Rows are points. The last column is the point's height on a tilted bowl or saddle (a function of degree 2), plus a little noise. Along how many of its main directions does it bend up, bend down or stay straight?
(in the rows, 128 means zero)

Points:
[[140 164 143 138]
 [179 134 110 172]
 [ 89 121 152 126]
 [124 186 153 139]
 [118 249  81 224]
 [150 142 101 156]
 [ 86 148 153 124]
 [106 195  50 203]
 [139 119 117 142]
 [121 107 108 142]
 [115 201 234 165]
 [167 147 110 161]
 [169  96 185 160]
 [178 154  69 201]
 [152 124 174 141]
 [171 150  98 172]]
Directions: 3 up, 0 down, 0 straight

Points:
[[119  93  95 125]
 [120 146 107 118]
 [139 109  94 136]
 [139 173 111 116]
 [186 150 130 137]
 [172 103 104 146]
 [114 214 125  63]
 [105 249 144   7]
 [ 80 107 171  76]
 [ 97 109  95 106]
 [124  98 158 123]
 [153  90  95 140]
 [ 79  95 143  85]
 [125  88 111 131]
 [147 114 151 136]
 [173 124 114 145]
 [165 104 184 124]]
Directions: 0 up, 3 down, 0 straight

Points, 26 rows:
[[132  80 174 142 195]
 [ 94 249 138 181 207]
 [ 81 131 122 117 153]
 [162 111 139  64 125]
 [177 116 104 166 154]
 [170 145  91  85 101]
 [ 82  88 109 144 179]
 [214  91 115 152 144]
 [138 132 130  79 128]
 [151 105 157 141 163]
 [126  90 148 141 172]
 [137  69 161 110 173]
 [132 161  74 159 151]
 [168 135 108  81 105]
 [ 89 112  60 126 162]
 [163 150 117 186 177]
 [103  92 156 113 173]
 [112 137  94 137 141]
 [111 125  66 190 193]
 [135 132 148 158 165]
 [105  80  87 165 188]
 [104  78 171 126 195]
 [113 124 144 148 163]
 [112 170  63  91 136]
 [141 148 151 128 145]
 [122  84 131 173 195]]
Directions: 3 up, 0 down, 1 straight

Points (23 x 5):
[[163 157 107 159 140]
 [106 166 131  97 161]
 [110 141 148 112 150]
 [149  82 128 115 114]
 [105  46 149 166  97]
 [176 114  79 146 136]
 [121  90  57  66 174]
 [141 100 172 179 122]
 [183 159 133 172 123]
 [216 119 110 189 117]
 [238 162 226  69 201]
 [104 197 122 102 147]
 [ 84  85 115 169 122]
 [158 160 141 192 120]
 [ 72 145  93 105 167]
 [161 126 147 188 117]
 [187 105 185 140 118]
 [109 112 217  59 249]
 [216 122 133 124 130]
 [165  59  23 113  90]
 [114  96  95 169 119]
 [151 148 119 133 141]
 [165  90 102 129 108]]
Directions: 2 up, 1 down, 1 straight

Points, 49 rows:
[[ 77 134  98 146 110 179 109]
 [110  81 152  88 110 166 131]
 [ 98  95  83  80 151 153 103]
 [153 163 100  59 154 164  84]
 [ 88 162 190  84  60 225 108]
 [ 96  69 161 139  72  53 197]
 [ 61  73 154 160  65 147 166]
 [111 122 148 135 148 113 132]
 [221  88 145 173 166 146  63]
 [105 140  56 150  74 218  74]
 [107 161 154 168 120  86 111]
 [135 169 223 143 168 147  95]
 [ 95 112 148  91 159 154 135]
 [ 94  61 185 177 214 152 148]
 [ 36 152 140 100  93  86 156]
 [ 94 102 147 198 115 120 136]
 [187 158 119  78 207 106  68]
 [ 96  75 129 180  69 122 158]
 [155 140 146  68 114 163  97]
 [ 44 206 181  86 146 151 115]
 [132 118 210 193 139 114 102]
 [141  66 117 154  91 104 134]
 [176 133 167  57 152  97  85]
 [ 87  89 153 113 162 141 148]
 [103  34 102 122 190 120 136]
 [159 122 152 118  81  90 107]
 [104 194 150 143  67 120 106]
 [116 120  91 144 217 129 101]
 [188 147 211 171 169 160  57]
 [ 82 150 153 118 114  22 139]
 [ 99  99 101 119  74 165 121]
 [187  81 182 153  99 117  81]
 [137 114 157 132 111 144 117]
 [207  66  87  91 154 151  65]
 [132 179 184 182 126 119  74]
 [ 41 157 175 112  75 103 169]
 [154 214 109 150 128  86  45]
 [125  59 176 125 213 117 156]
 [173  92 184 140 138  74 107]
 [183 181 237 123 197 156  75]
 [200 212 120  64 121  80  12]
 [137 135 139  91 135 127 111]
 [148 104 109  45  99  77  87]
 [188 122  34 111 162 113  54]
 [138 128 135 204 129 111  98]
 [104 120 160  95 157  36 130]
 [126 113 153 102 143 102 131]
 [191 133  61  57 130  91  33]
 [ 59 124 157 174  90  84 169]]
Directions: 1 up, 3 down, 2 straight

Points:
[[155 130 172 132 179 181 101 121 140]
 [157 153 175  85  76 119  78  95 197]
 [139 184 163 118 119 115 123  57 183]
 [139 139 117 101 140 150 159 126 135]
 [116 107 110 140 125  78 134 179 176]
 [152 136  86 138 141 129  89 158 137]
 [169 132 113 100 145  97 137 125 136]
 [113 159 174 155 197 151 106 139 156]
 [132  84 113 130 112  45 158 188 223]
 [183 143 152 118  76 156 134 106 174]
 [111 167 145 131 123  75 109  68 173]
 [214  95  97  54 159 146 102 100 175]
 [129 133 131 117 150  96  67 109 150]
 [  7 133 146  77 114 159 113 130 192]
 [140 152 170 142  93 132 157 168 181]
 [ 99  88 115 130  69 189 102  78 183]
 [146 131  80 102 129  73 118 127 152]
 [ 94 195 118 146 152 129  92 114 152]
 [137 124 115  95 109 114  92 175 154]
 [129 178 132 154 136 106  97 102 144]
 [ 92 180 126 130  73 153 172 161 196]
 [127 144 115 140 112 134  69 131 142]
 [ 65 148 131  75 189 195 157  86 169]
 [175 113 138 119 156 126  89 144 129]
 [148 152 169 105 157  71 144 120 161]
 [172 101 117 131 147 167 118 119 123]
 [137  83 134 126 119  69 142 129 174]
 [108  96 137  97  52 123 165 100 203]
 [ 82  93 141 140 107 124 174 110 161]
 [109  98  94 115 190 145 135 146 141]
 [132 130 150  96 115 146 164 123 155]
 [ 56 121 165 149 161 164  79  81 151]
 [126 149 129 170  81 128 102 129 149]
 [145 115 101  77 134  91 142 134 141]
 [139 122 106 149 123 116 118  91 128]
 [188 173 140 155 166 123 151  85 155]
 [ 89 142 160 107 185 101 126 183 190]
 [167 164 179  20 161 150 122 152 202]
 [120 139 109 119  87 188  76  81 173]
 [145 113  97 130 180 136 112 139 127]
 [163 180 101 131 141 123 132 143 143]
 [119 145 126 147 149  75 150  84 152]
 [127 135  99 151  92 131 140 156 144]
 [ 45 114 169 160 121 159 184 153 189]
 [ 83 126  99 137  51 131 133 158 177]
 [152 102 158 135 141  75 170 104 181]
 [ 98 101 142 144 103 147 231 152 222]
 [ 90 168 146  89 127 102 165 122 156]
 [148 174 103 183 158 121 135 153 150]
 [137 134 163  80 102 132 159  91 180]
 [153  54 176 145 151 188  69 123 161]
 [119 115 121 142 123 126  88 106 130]
 [122 110 155 116  47  94 102  90 214]
 [132 130 136 148 139 143 120 125 118]
 [153  71 118 145 148 222  54 110 151]
 [142 100  85  93 176 108 124  23 189]
 [141 122 125 108 161 212 148 195 198]
 [148 155 116  87 153  85  71 128 158]
 [176  99 128 118  94 125 166 138 166]
 [122 139 132  68 104 105 138  91 157]
 [ 31 145  87 114 126 167  92 110 148]
 [147 169 126 125  59 125  95 108 183]
 [107 109 109 144 105 138 198 174 179]
 [110 177  88 146 146  90  82 142 173]
 [127 193 144 125 162 164 130 109 154]
 [103 153  94 148 125 105 160 163 155]
 [142 105 160 148 143 187 204 135 204]
 [ 79 135 103 138 126 144 127  86 118]
 [122  90  81 149 111 132 135 133 137]
 [114 132 130 152 165 106 129 139 135]
 [217 110 122 119 172 159 138 163 159]
 [103 142 133 180 111 100  89 183 187]
 [ 84 115  51 131  94  95 167 125 156]
 [107 126 164 104 173 169 148 156 169]
 [216 160  98 148  70 115  88 108 176]
 [145 156 123 161 117 132 130 177 153]]
Directions: 6 up, 0 down, 2 straight

Points:
[[117 112 119 156 169  92 143 158 136]
 [120 146 134 162 121  96 173 124 169]
 [ 76 113 163 112 144 134 155 124 156]
 [ 96 140  59 148 159  99 153  69 155]
 [126 110 110 116  89  80 139 153 189]
 [126  96  88  69  96 103 112 162 207]
 [146 149 141 141 136 203 131  91 165]
 [134 122 114 102 169  73 113  99 112]
 [114 184 143  69 132 148 127  76 127]
 [105 119 112 111 132 155 144 149 118]
 [114 110  84 112 160 124 184 112 111]
 [ 84  94 129  96  95 137 160 137 178]
 [ 84 151  88 127 105 154  80 128 149]
 [154 126 106 171 104 115 111 164 182]
 [126 131 111 141 133 160 135 190 124]
 [107  89  86 152 105 165 134 106 145]
 [146 122 105 150 139 119 157 143 123]
 [149 104 189 125 138 175  57 113 155]
 [125 171 154 126 135 140 128 182 154]
 [154  72  91  93 167  88  80 107 164]
 [136  95 136 159 145  94 131 121 138]
 [ 84 135 150 111 112  84 135 142 159]
 [117 114 126 146 117 151  68 168 161]
 [121 145 152 160  65 174 153 107 214]
 [128 122 105 117  90  87 119 135 170]
 [134  99 132 128  77  89 104  78 149]
 [122 127 125  96 156 136 181   7 220]
 [155 129 126 141 123 170 129  69 162]
 [114 120 171 100 135 189 110 165 174]
 [144  97 119 126 138 161  81 177 145]
 [137 145 111  81 135 150 123  93 133]
 [165  82  97  86 133 142 150 120 130]
 [115 173  96 110 143 174 110 127 106]
 [137  99 117 139 167 117 146 148 110]
 [116 133 119 150 121 152 117 157 133]
 [102 157 159 110 118 169 108 133 141]
 [136 123  50  87  93 115 115 137 201]
 [127 112 144 140 125 174 110 144 139]
 [ 95 121 124 117  92 123 136 162 175]
 [154 127 125 105 137  82 131 151 148]
 [127 133 127 117 126 118 118 182 152]
 [ 63  75 135  89  84 125  92 139 221]
 [120 196 113 132 128 187  98 106 128]
 [147 101 127 155 138 119 182 179 140]
 [130  94 155  86 162 103 157 100 145]
 [162 144 117  75  57 121 153 175 244]
 [181 162 166 134 144 141 100 138 146]
 [116 148 139 123 171 113 156 163 125]
 [123 138 113 112 174  83 144 101 114]
 [174 106 164  70 111 123 101 159 182]
 [116  61 134 109  96 163 143 123 159]
 [ 73 129  94 145 122 128  55  89 137]
 [181 106 140 151 125 127 113  73 161]
 [156 129 104 120 106 117 113 138 150]
 [149 161 190 163  50 175 117  70 249]
 [105 193  86 145 104 123 143 131 157]
 [148 127 115 149 145 151 105  92 124]
 [120 132  82 109  88 146 130 124 160]
 [ 58  77 129 139 145 180 123  98 171]
 [156 117 179  56 106 119 104 140 172]
 [109  94 122 174 111 160 129 173 156]
 [149 187  87 114 119 171 106  90 155]
 [160 168 166  73 104 131 138 135 179]
 [144 102 154 127 131 188 150 102 156]]
Directions: 6 up, 1 down, 1 straight
